Rows are points. Examples show where two turns around zero, p and q, send a point. Where does a point land after both, in the order given? Backwards means that the second turn is done in reverse. Each puzzle has new turns, and all numbers are rounded.

Turn p:
[-2.0 -0.2] -> [-0.2  2.0]
[-2.0  2.9] -> [2.9 2.0]
[-2.2  4.2] -> [4.2 2.2]
[ 2.1 -3.3] -> [-3.3 -2.1]
[ 4.1 -3.6] -> [-3.6 -4.1]
Turn q:
[ 1.9 -5.6] -> [-5.9  0.3]
[0.7 0.8] -> [ 0.5 -0.9]
[-0.6  3.7] -> [ 3.7 -0.8]
[-2.9 -2.9] -> [-1.6  3.8]
[0.8 4.1] -> [ 3.5 -2.2]
Where do these land?
p, then q: [1.5 2.3] -> [-2.2 -1.6]
q, then p: [-3.6  2.0] -> [ 2.6 -3.2]
q, then p: [ 2.1 -5.9] -> [0.2 6.3]
q, then p backwards: [0.0 1.6] -> [0.6 1.5]

Turn p:
[ 0.8  1.5 -2.1] -> [ 1.1 -0.5  2.4]
[ 5.8 -0.2 -2.2] -> [-3.2 -2.9  4.5]
[-1.4 -1.7 -0.3] -> [ 0.7 -1.1 -1.8]
[-5.2  0.5  4.6] -> [ 1.5  4.6 -5.0]
Turn q:
[2.6 1.3 1.2] -> [-0.5 -2.2  2.2]
[ 0.0 -1.4  0.6] -> [-1.4  0.5 -0.3]
[-6.4  2.4  4.1] -> [2.4 6.8 3.3]
[ 3.0  1.1 -5.2] -> [ 2.2 -4.9 -2.9]
[ 0.8 -3.4 -0.6] -> [-2.7 -0.3 -2.2]
Where do these land?
p, then q backwards: [-0.3 -4.6  0.0] -> [ 2.7 -2.1 -3.1]
q, then p: [3.0 1.0 1.4] -> [-1.3  0.1 -3.2]
p, then q backwards: [-3.0  6.4  1.2] -> [-6.4  2.7  1.8]
q, then p backwards: [ 0.4 -2.8 -2.6] -> [-1.2 -3.2  1.8]
